Rows are points. Each copy is the shape, with its points in the same order, turned, moved and blurred by noise. Some copies are also mirrored. Which?

Shape:
67  90
-41  17
-13  12
-13  44
37  -13
-39  -21
34  37
15  -16
Copy 1, 8 rows:
4  101
-55  -14
-27  -4
-46  21
28  -5
-34  -47
3  37
12  -16
Copy 1 is: only turned
Copy 2 (8 x 2):
50  109
-53  32
-27  27
-27  59
26  3
-52  -7
20  53
3  0
Copy 2 is: only turned
Copy 3, 8 rows:
34  123
-44  23
-20  29
-28  56
36  20
-32  -15
20  65
17  3
Copy 3 is: only turned
Copy 4 (8 x 2):
101  67
-28  37
-2  25
9  52
32  -18
-40  0
49  32
11  -13
Copy 4 is: only turned

Shape (8 x 3):
39  -6  -75
67  -31  12
26  13  -38
-26  77  -99
42  -9  -1
-16  -28  25
-51  7  -35
-9  5  -33
Copy 1 (8 x 3):
77  6  26
45  -71  -19
47  9  -9
47  108  8
32  -40  -16
-28  -38  3
-15  36  27
16  17  13
Copy 1 is: mirrored
Copy 2 (8 x 3):
50  37  -65
70  17  20
30  41  -29
-44  76  -97
49  16  9
-3  -43  3
-22  -6  -45
3  2  -42
Copy 2 is: only turned

Shape:
9  -29  18  -15  25  16
14  14  32  -19  19  -48
-33  37  34  15  -84  -27
-26  29  37  22  14  7
-67  45  5  -26  -2  15
9  -28  -5  26  20  -1
13  -7  -91  25  2  5
-79  12  -211  -7  29  -38
22  -42  21  9  -39  12
24  45  -24  -19  24  12
-40  26  3  53  -1  4
Copy 1:
2  -14  1  -54  -15  -9
38  24  33  -30  -37  -44
-12  72  1  50  -89  -19
-30  43  -11  -37  -22  -47
-60  58  39  -7  -12  -25
-3  -27  -25  -20  -9  -41
-14  -43  -15  49  33  -37
-78  -66  94  123  95  -75
10  -19  -27  -2  -62  8
12  32  10  -12  39  -19
-49  25  -29  -9  -30  -55
Copy 1 is: mirrored
Copy 2:
10  -14  43  10  15  -9
41  -15  -2  -26  -18  -41
-19  0  -20  -10  -105  14
10  -63  1  4  -28  12
-43  -47  -11  -42  -13  20
22  -7  12  36  10  3
20  44  -16  12  43  70
-40  54  -139  -35  127  84
-5  28  48  36  -38  1
39  -17  19  -47  20  40
7  -45  -20  22  -27  36
Copy 2 is: mirrored

Shape:
-12  79  5  25  -18  11  -28  34
-21  57  51  -46  39  45  24  2
-3  -24  -27  -114  19  -55  8  -20
-22  44  -40  4  33  1  28  -18
-31  -97  53  -47  35  34  -2  54
-55  55  16  -35  28  38  5  -41
-51  17  -24  -27  2  -25  12  44
24  -18  4  0  -21  30  -13  13
-86  23  -40  -22  19  64  -47  -96
-2  -48  66  22  -37  3  -12  -12
15  11  34  18  49  26  -44  -8
-65  41  62  33  42  19  22  18
-32  -11  -12  4  68  -9  1  -19
34  -22  44  28  14  78  -102  34
Copy 1 (14 x 8):
20  10  -24  36  35  89  21  34
57  -5  88  38  0  50  47  13
51  21  46  -51  -30  -51  -32  34
25  -32  14  -30  29  13  58  19
-40  -32  125  54  -22  -11  -48  3
18  25  50  -3  -5  47  81  1
-3  -9  36  5  24  2  -1  83
-13  -26  4  45  -24  15  -11  -2
-33  50  32  -78  -45  60  82  -19
-29  15  14  92  3  -14  4  -32
7  -1  26  18  30  71  -8  -54
-12  -4  72  42  71  46  67  0
-16  -17  45  -33  43  5  16  -23
-37  -11  14  68  -23  108  -50  -67
Copy 1 is: only turned
Copy 2, 14 rows:
22  25  -34  8  11  43  52  81
-68  60  -19  -49  6  35  32  25
17  61  7  -42  -60  -57  27  -62
8  62  -70  16  -8  25  -3  4
-54  -18  69  -34  2  -38  -58  -5
-45  92  -13  1  -36  46  14  26
-13  8  -31  25  -26  -31  26  19
33  2  29  -15  5  56  7  0
12  114  10  16  -105  72  -44  24
22  32  80  7  46  5  4  12
20  59  2  -61  12  30  -28  54
-60  83  -9  19  50  22  -19  68
4  70  -28  0  -8  -5  -60  11
36  -23  56  -72  13  70  -32  91
Copy 2 is: only turned
